Rows are points. Each copy is the shape, with its points in the same order, stretched, turned, moved and blurred by noise. Say if it was mirrored as well.
In the rows, 128 means zero.

Shape, 6 rows:
[[ 92 171  96]
 [199  50 130]
 [153  91 131]
 [147 176  98]
 [121 162 142]
 [210  91 151]]
Copy 1:
[[155 113  60]
 [141 115 202]
 [131 118 151]
 [188 121  94]
 [153 151  98]
 [162 144 191]]
Copy 1 is: only turned
Copy 2 (6 x 3):
[[ 68 126  87]
 [239  73  83]
 [177 105  98]
 [106  77 107]
 [107 119 141]
 [226  63 128]]
Copy 2 is: mirrored
Copy 3, 6 rows:
[[ 95 145  60]
 [193 122 176]
 [148 129 143]
 [137 177  70]
 [104 179 102]
 [192 170 169]]
Copy 3 is: only turned

Shape (9 x 6):
[[156 108 116 124 101 129]
 [130 114 158 129  94 129]
 [118 145 119  82 131 146]
 [149 137 147 150  88 113]
 [149  14 100 153  94 140]
 [144 132 151 151  97 160]
 [121 138 144 147  91  56]
 [142 110 137 137 184 137]
 [125 123 125 154 134 161]]
Copy 1, 9 rows:
[[154  96 172 127  97 128]
 [122 108 174 152  97 123]
 [131 140 161  90 121 147]
 [147 121 154 157  79 117]
 [147   7 180 150 122 117]
 [131 110 149 164  90 153]
 [136 127 147 152  81  64]
 [164 104 139 152 168 140]
 [130  91 120 152 129 150]]
Copy 1 is: only turned
Copy 2, 9 rows:
[[128  89 122 127  96 132]
 [136 111 159 119  97 111]
 [123 143 107  90 127 136]
 [150 112 145 150  74 121]
 [ 81  19 165 110  95 146]
 [153 113 155 123  84 149]
 [122 143 138 176  88  83]
 [135 115 128 134 175 156]
 [125 117 145 123 119 170]]
Copy 2 is: only turned
Copy 3, 9 rows:
[[168 125 145 140 111 100]
 [129 146 161 128  88 109]
 [125 111 102  80 104 104]
 [143 179 165 124 116  92]
 [184  74 169 246 105 126]
 [148 184 127 142  97 111]
 [100 156 207 103 141  75]
 [140 126 108 115 156 182]
 [131 158 102 153 131 129]]
Copy 3 is: only turned
Copy 4:
[[131 100 141 134 104 160]
 [131 133 160 139 104 136]
 [144 125  97 104 116 107]
 [113 149 153 143 113 165]
 [147  25 179 184  99 159]
 [150 149 151 130 124 157]
 [ 62 140 150 161  93 149]
 [121  90 143 120 175 121]
 [142 122 128 143 154 138]]
Copy 4 is: mirrored

Shape:
[[165 137 137 131 125  45 136 152]
 [120  74 120 119 113 189 149 131]
 [188 155 106 151  76 103 133 112]
 [ 75 112  62  85 113 135 165 167]
 [ 78  74  69  88 103 155 150 168]
 [150 131 163 118  49  96 136 124]
 [ 66 110  79 133 115 134 129  92]
 [110 223  94 218 102  94  98 134]
 [127 227 127 157 118 115 126 105]
 [126 195 101 140 115  95  63 139]
 [188 145 124 112  86  89 133 106]]
Copy 1, 11 rows:
[[194 147  60 139  98 120 114 119]
 [ 78  56 153 131 132  88 124 145]
 [151 148 116  62  93 104  97  71]
 [ 50  88  61 164  96 129 162 129]
 [ 29  65  69 160 111 107 137 143]
 [134 160 135 125  76  94  78 128]
 [ 75  95 111 164 145 132 134  74]
 [131 200 119  75 152  99 163  36]
 [162 179 161  94 122 151 153  80]
 [119 193  97  95 147 149 119 116]
 [163 143 108  96  78 139  78 105]]
Copy 1 is: mirrored
Copy 2 (11 x 8):
[[ 91 156 185 126 121  90 159  78]
 [178 113 162 125 123 187 122 106]
 [152 182 163 137  72  79 138 115]
 [147 100 154 114 164 166 203 172]
 [159  74 169 119 140 177 184 154]
 [116 171 197 144  74 132 130 126]
 [174 123 157 131 192 134 109 177]
 [137 197  87 212 162  54 138 123]
 [113 213  88 161 147  93 133 127]
 [101 150  88 164 135  64 127 140]
 [125 172 174 103  79  95 137 118]]
Copy 2 is: mirrored
Copy 3 (11 x 8):
[[131 194 113 121 116  72 177  54]
 [146  43 117 134 134 106 108 120]
 [138 182  86 132 101 103  88  92]
 [135  83  73  95 205  99 160 152]
 [136  50  91 116 188  71 143 162]
 [111 141  70 156  68 102 146  90]
 [ 77 114 120  88 179 132 112 135]
 [ 97 249 152 154 176 185 108 109]
 [113 212 115 113 138 215 129  99]
 [106 220 142 121 125 136 130 153]
 [131 170  76 108  78  93 116  89]]
Copy 3 is: only turned

Shape:
[[141 173 117 144 100 151  81 143 141 165  96]
 [182 205 150 101 102 217  65  46 182 151 127]
 [187 145 190 148  94  88 159 115 153 100  46]
 [120 195  83 128 128 143 108 194  95 147 140]
 [170  95 146 142  56  98 156 136  53 124 141]
 [101  82 137 174  92 173  84 102 106 144 114]
 [ 71 122 134 140 151 121 170  95 185 166 164]
 [147 124 126 118 135 111  63 150 104 116 113]
 [167  98  97 159  78  89 138 109 161 117  99]
 [117  98 173 149  89 172 113  43 199 126 119]
 [108 140 111 113 148 172  93 144 164 118 162]
 [ 73 187 164  58  96 204 102 195 139 167 143]
 [151 131 166 157 166 149 145 173 180 118 119]
 [ 66 190 222 131 124 212  72 123 114  81 126]
 [110 172 116 192 113 124 137 130 160  65 132]
 [134 139 189 179  75  76 113 187 161 154 121]]
Copy 1 (16 x 11):
[[100 164  99 117 107 132 118 144 184  61  69]
 [131 159 148  74  91 214 105  71 137   7  43]
 [162 155 217 147  64  70 197 108 165 103 128]
 [ 99 165  79 126 159 170 122 206 176  96 119]
 [173 224 137 166 118 107 147 167 126 145 101]
 [122 166  97 166 104 106  69 152 122  72  69]
 [102 135 109 151  93 145 100  73 136 161 165]
 [145 136 141 129 144 124 110 196 158 117  70]
 [183 148 108 145  92  67 160  88 154 129  90]
 [158 139 137 133  45 125  90  54 113  71  91]
 [133 111  92 123 118 185  91 157 140  98 114]
 [ 58 158  82  68  60 226  81 213 132  72 123]
 [127 114 153 186  79 152 152 143 175 110 139]
 [110 147 180 119  98 195  56 215 127  18 161]
 [181 129 124 156 126 122 131 125 176  80 186]
 [143 177 137 156  40  97 125 141 223 125 137]]
Copy 1 is: only turned
Copy 2:
[[172  90 124 163  59 124 122 125 155 190 142]
 [145 124 154 195  87 166 105  27 241 236 145]
 [167 191 166 171 100  60 179 130 134 153 192]
 [157  90 130  87  76 158  93 161 122 164 101]
 [141 142 113 129  95 120 168  94  13 121 195]
 [137  81  78 224  73 131 181  92 110 110 147]
 [ 38 108 122 145 147 109 142 166 164 116 175]
 [168  96 102 136  79  80 107 112 123 130  99]
 [166 151  73 148  90  78 170 124 129 121 216]
 [ 91 140 115 227  92 105 188  72 194 121 192]
 [118  89 123 114  89 127 118 120 201 117 116]
 [ 72  79 191  97  34 147 139 114 159 182  99]
 [164 104 193 130 125  91 155 159 190 102 166]
 [ 93 140 197 209  57 156 137  89 178 125  67]
 [143 174 130 152  82 138 130 168 174  87 162]
 [140 115 180 160  48  80 129 152  94 126 218]]
Copy 2 is: only turned

Shape (17 x 12):
[[194 137 121 165 108  84  61 115  94  69 164 128]
 [109  80  72 115 126 102 141 133 117 142 106 138]
 [ 62 135 143 108 154 113 123 200 104 125 100 122]
 [120 131  77 118 164 100 149 153 136 168  82 145]
 [146 136 125 133  91 216  88 113 150  73 182  98]
 [129 149 135 191  96 127  84  94  94  42 142 136]
 [130 125 105 150 109 133 136 108 182 134 129  97]
 [105 108 144  99 123  98 150 165 113 125  80 180]
 [124 139  82 123 135 143 180 114 148 106 118 109]
 [116 137 184 130  92 146  85  95  80  90 170 102]
 [153 122 164 147  98 164 134 138 145  85 137  90]
 [113 128 144 142 146 144 125 111 166 130 160 138]
 [ 88 112 127 139 125 102 136 196  91 120 123 187]
 [123 173 118 103  90 135 141 124 156 122 157 121]
 [119 110 111 105 177  89 170 147 119 122 141 147]
 [172 140 101 168 133 120 121 123  64 134 107 159]
 [118 122  86  83 166 134 148 130 170 131  70 150]]
Copy 1, 17 rows:
[[191  81 178 130 113 157 169 123 162 163  61 208]
 [ 85 137 200 125  93 135  82 127  97  92 133 118]
 [139 132 186 117 136  86 149 125  74  35 188 107]
 [ 75 170 212 126 129  77 125 157 129  79 146  87]
 [149  51  34  86 159 177 107 138 156 164  89 120]
 [183  62 133 144 165 173 144 124 139 109  61 217]
 [111 106 100 123 128 100  84 184 160 121  90 142]
 [109 175 182 151 130  76 135  79  67  81 170 126]
 [ 82  91 128 140 167 135 109 187 139 106 109  92]
 [226  96  58 150 123 170 168 107  90 121  78 171]
 [120  70  71 125 133 122 157 130 136 131  99 155]
 [158 132  82 142 113 132 112 149 163 112 152 138]
 [127 169 222 108 132 135 138 112  81  76 193 162]
 [150 131 101 120 189 121 111 187 134 154 126 123]
 [121 129 187 158 110 153 139 148 121  99 181 108]
 [108 174 196 123 145 158 195 126 125 115  83 134]
 [ 65 127 151 140 143  71  81 125 143  96 154  64]]
Copy 1 is: only turned
Copy 2:
[[ 93 136 163 144 173 163 171 135  57 148  91 129]
 [131 113  95 133 181  74 100 176 106 109 118 119]
 [132 132  34 168 166 151 140 107 140 148 139 140]
 [104 149  81 110 179  81 118 177 148 119 134 142]
 [100 104 196 157 106 128  85  58  99 132 138 112]
 [113  98 165 145 172 192 155  90  74 114 134 106]
 [121 132 189 154 166  99  77 154 138 120 147 138]
 [113 132  62 137 141 153 120 169  91 103 150 125]
 [124 105 140 137 170  81  93 134 124 118 177 159]
 [155 102 145 165 106 196 141  94  92 128 110 133]
 [124 150 173 175 133 141 105 104  93 119 162 139]
 [135 137 161 127 134 126 102 143 135 141 168 116]
 [134 144  38 127 187 158 121 132  81 143 146 109]
 [105 102 143 138 144 148  74 131 122 152 143 167]
 [143 132  84 126 167  84 136 172 102 154 171 151]
 [120 154 102  83 172 136 147 139  92 100  98 132]
 [ 78 112 112 123 136  80 111 168 141  97 167 130]]
Copy 2 is: only turned
Copy 3 (17 x 12):
[[155  76 142 117  80 145  91  70 114 156  90  71]
 [116 108 128 131 142 153  93 183 160 148 160 112]
 [136 163 159 140 109 119 130 191  94 116 189  94]
 [154 105 154 165 138 158 114 174 157 150 182 147]
 [ 93 127 103 131 104 146 166  43 109  79 110  77]
 [156  83 113 101 124 113 140  60  92 115  81  76]
 [111  91 125 180 146 165 151 133 125 150 119 122]
 [145 135 189 149 145 121  98 180 143  96 127 124]
 [126 101 127 173 125 128 144 156 161 129 119 139]
 [104 148 126  95 106 115 130  85  79 110  93  99]
 [105 102 166 157 106 145 161 114 104 100  73 108]
 [114 110 129 170 138 133 128 104 102 106 135 139]
 [161 140 149 126 125 144  92 185 110  88 143  84]
 [137 151 129 190 126 135 129 139 133 131 110 104]
 [128 107 150 168 102 113  72 181 140 132 149 149]
 [171  89 142  94 119 171 107  97 140 117 110 139]
 [131 110 167 184 152 120 124 139 177 119 185 147]]
Copy 3 is: only turned
Copy 4, 17 rows:
[[142 124 104 158   7 177 185 157 145 121 111 181]
 [110 167 106 115 119 175  95 129 120 121 135 150]
 [114 125 131 107 113 108  67 136  60 188  96 166]
 [109 177 104 126 110 113  79 101 110 127 138 106]
 [147 158 160 150 130 129 205 178 103 117  38 162]
 [125 116 122 138  58 171 200 107  77 105  93 191]
 [ 82 183 109 141 133 126 171 134 121 126  98 110]
 [107  97 121  99 120 134  72  97 120 125 125 158]
 [133 187  99 137 172 126 143  90 100 129  93 136]
 [134 107 181 144  92 166 195 159 116 185 100 178]
 [131 124 108 120 146 124 192 148 112 141  59 139]
 [ 97 151 159 147 128  96 163 152 114 133 141 128]
 [115  85 111 130 108 158  70 131  80 121 135 172]
 [115 151 143 184 135 137 141 127 135 150  82 146]
 [140 150 108 133 144 123  97 129 122 162 170 163]
 [154 125 104 136  69 169 142  98 110 107 137 106]
 [109 193 130 100 137  79  88  88 120 110 101 129]]
Copy 4 is: only turned
